Each point is reached from the start by the listed moves, each made once or not at all, plus a little noise. Say if it took an odd or an even number of moves. Then give how often each move was made.

Moves:
(1): [ 48 -11 -36  18  10]
(2): [ 10  16 -12  48 -17]
Start: [ 14  17 -36  -5 -54]
Points:
[ 59   1 -69  12 -47] => odd (1, 0)

Moves:
(1): [ 17 -24  -8]
(2): [19 16 37]
(3): [-48 -36  38]
Start: [-25  13 -31]
Points:
[-57  -5  45] => even (0, 1, 1)
[-56 -46  -2] => even (1, 0, 1)

Moves:
(1): [25 35 -9 25 28 13  7  9]
(2): [-35  30 -34 -32   5 -15   1  -5]
(3): [ 14 -14   1  29 -51  23  -4 -36]
(4): [-26 -29   2  17  54 -10   8 -41]
(5): [-12  11  37 -36  28  16 -24   7]
(6): [-53  -8  -1  24  -4  66   8  34]
Start: [  7  -9 -10  22 -20  -2  13  -4]
Points:
[ 38  23  19  39 -17  49 -10 -25] => odd (1, 0, 1, 0, 1, 0)
[-95 -31 -40  60 -16  62  27 -51] => even (0, 1, 1, 1, 0, 1)
[ -3  58 -48  10  12   1  22   0] => even (1, 1, 0, 0, 0, 0)

Moves:
(1): [ 27 -24 -11  -7 -20   0  13 -16   3   8   9  14]
(2): [ 15  13 -49 -30  28  55  38 -18  14  21   8  -4]
(3): [ 26  22  33  16  13   3   4   4   8 -15  16  28]
(4): [ 42  31 -22  56   8 -34 -21  -6   7  34   3 -15]
(5): [ 17 -17 -54  11  65  18 -39 -20 -10 -29 -13  10]
(6): [ -8 -27  -3  17  -8  32 -43 -10   6   0  27   8]
(7): [-16 -26  11  24  -2 -11  -2 -30  30  14 -41  19]
(8): [ -5 -30 -23   2  30 -30  19  55  37  41  11  -9]
(9): [-18   2  15 -10  15 -11 -13 -29   0  12  19   0]
Start: [-22   1  12  -9 -27 -19  36  -3   2  13   9  10]
Points:
[  0 -49  -1  -1 -57  13  10 -28  10  16  49  37] => even (1, 0, 0, 0, 0, 1, 0, 0, 0)
[ 79   8 -82  40  70  47 -26 -93  30  37  78  50] => odd (1, 1, 1, 1, 1, 1, 0, 0, 1)
[ 41 -31  -6  59  12 -64  -4  -2  64  95  93  37] => even (1, 0, 1, 1, 0, 1, 0, 1, 1)

Moves:
(1): [  9  17  -7  10  -8 -11  21 -27  25   5  -9]
(2): [  0   4  18   4 -20   8  -4   3  10   3  -5]
(3): [ 15  -9 -14  -7 -18  -6   0   9   6   7   4]
(4): [  2  39 -23   3 -13  -5 -16  19  11 -14 -12]
(5): [-14  13  21 -26  -6 -10  18 -21 -15   7   1]
(6): [ -7   6   8   5  -2 -10   4  -8   4  15   0]
(7): [-8 -6 10 -3  3  6 16  7  2 25  3]
(8): [ 12  -7   7 -12  -1  17 -21 -18 -17  11  -7]
(9): [  0 -28  -1  10  -1  -4  15   8 -27  23 -17]
(10): [ 49 -17   9 -10  33 -26   1   8   8  18   2]
(11): [ 24  27  -3  15 -20   7  -3   5   1  -3  14]
Start: [ 28 -12  -3   6  -9  20 -16   6   3  16  -2]
Points:
[ 24  39   8  10 -47   4  18  16 -21  68 -14] => even (0, 0, 0, 1, 1, 1, 1, 0, 1, 0, 1)
[ 28   9  47 -20 -40  28  14 -53   9  65 -17] => odd (1, 1, 0, 0, 1, 0, 1, 1, 0, 0, 0)
[ 89 -38  37 -16 -14  11 -19   5  15  95  -3] => even (0, 1, 1, 0, 0, 1, 1, 1, 0, 1, 0)
[ 21  23  13  -7 -36   3  21 -35 -14  86 -45] => odd (1, 0, 0, 1, 1, 1, 1, 1, 1, 0, 0)
[ 43   9  12 -24 -42  -1   4 -59   7  60 -11] => odd (1, 0, 1, 0, 1, 1, 0, 1, 0, 0, 0)
[ 65  11   0  19 -65  29 -24  25  21  23  11] => odd (0, 1, 1, 0, 0, 0, 0, 0, 0, 0, 1)
